Every row gives one point. Each copy is the shape, with its points in the same order, turned, moved and blurred by noise. Is it also mirrored, or only turned?
(in the rows, 128 means zero)

Shape:
[[ 78  54]
 [155 141]
 [105 109]
 [100  68]
 [100 170]
 [152 178]]
Copy 1 (6 x 2):
[[ 34 106]
 [152 132]
 [ 99 133]
 [ 56 111]
 [122 197]
 [178 163]]
Copy 1 is: only turned
Copy 2:
[[154  55]
 [ 84 144]
 [131 110]
 [133  64]
 [142 167]
 [ 89 180]]
Copy 2 is: mirrored
Copy 3 (6 x 2):
[[ 69 203]
 [154 138]
 [104 150]
 [ 84 198]
 [121  97]
 [164 105]]
Copy 3 is: mirrored

Shape:
[[ 76 194]
 [133  75]
 [160  75]
 [109 153]
 [144 137]
 [ 75 151]]
Copy 1 (6 x 2):
[[111  30]
 [186 138]
 [174 155]
 [124  80]
 [125 112]
 [140  47]]
Copy 1 is: only turned
Copy 2:
[[ 30 152]
 [150  91]
 [169 107]
 [ 83 143]
 [115 147]
 [ 58 119]]
Copy 2 is: only turned
Copy 3:
[[208 104]
 [ 82 110]
 [ 69 143]
 [160 118]
 [142 147]
 [165  87]]
Copy 3 is: mirrored

Shape (9 x 3):
[[148 159 100]
 [ 90 151 108]
 [147 146 101]
 [128 154 102]
 [148 157 113]
 [133 145 103]
 [148 130 112]
 [142 157 249]
 [117 112 102]]
Copy 1 (9 x 3):
[[134 109  80]
 [131  88 137]
 [138 119  91]
 [133 107 100]
 [130 123  90]
 [133 113 102]
 [147 134  99]
 [ 49 221 154]
 [170 121 125]]
Copy 1 is: only turned
Copy 2, 9 rows:
[[158 153  89]
 [116 177 121]
 [151 151 105]
 [139 161 110]
 [147 139  99]
 [144 156 118]
 [141 130 113]
 [ 40  78  66]
 [138 150 151]]
Copy 2 is: mirrored
Copy 3 (9 x 3):
[[172 137 126]
 [121 160 123]
 [171 129 112]
 [155 150 122]
 [172 126 132]
 [152 127 113]
 [151 112 113]
 [130  67 242]
 [125 123 101]]
Copy 3 is: only turned

Shape (7 x 4):
[[115 192 164 145]
 [183 103  86 151]
 [ 97 140 169 172]
 [ 71  98 133 163]
 [173 184 163 119]
 [195 195  76 163]
 [163 134 135  56]]
Copy 1:
[[ 78 179  86 155]
 [ 78  75 154 117]
 [ 94 140  59 129]
 [137 110  65  89]
 [ 74 162 138 191]
 [ 18 142 170 126]
 [149 138 163 185]]
Copy 1 is: mirrored
Copy 2 (7 x 4):
[[ 66 113 143 129]
 [186  99  90  91]
 [ 90 161 143 122]
 [142 165 183 107]
 [ 99  98  85 167]
 [118  47  76  74]
 [157  66 113 196]]
Copy 2 is: mirrored

Shape (9 x 4):
[[151  97 209 225]
 [183 131 117 103]
 [151 104 111 112]
 [ 87 138 177 174]
 [193  73 174 164]
 [101 124 110 126]
 [148 173  94 122]
 [138  69 159 113]
 [ 99 144  85 150]]
Copy 1, 9 rows:
[[131 118 212   7]
 [105 104 186 159]
 [ 89 107 152 141]
 [161 144 136  53]
 [ 77 115 220  76]
 [122 111 108 122]
 [155  88 148 159]
 [ 68 147 160 105]
 [139  79 106 118]]
Copy 1 is: mirrored
Copy 2:
[[208 201 162  95]
 [101 131  79 122]
 [ 99 139  94 155]
 [159 122 187 123]
 [142 216 102 108]
 [115 103 135 172]
 [115  81  88 134]
 [ 92 184 127 149]
 [149  84 129 167]]
Copy 2 is: mirrored
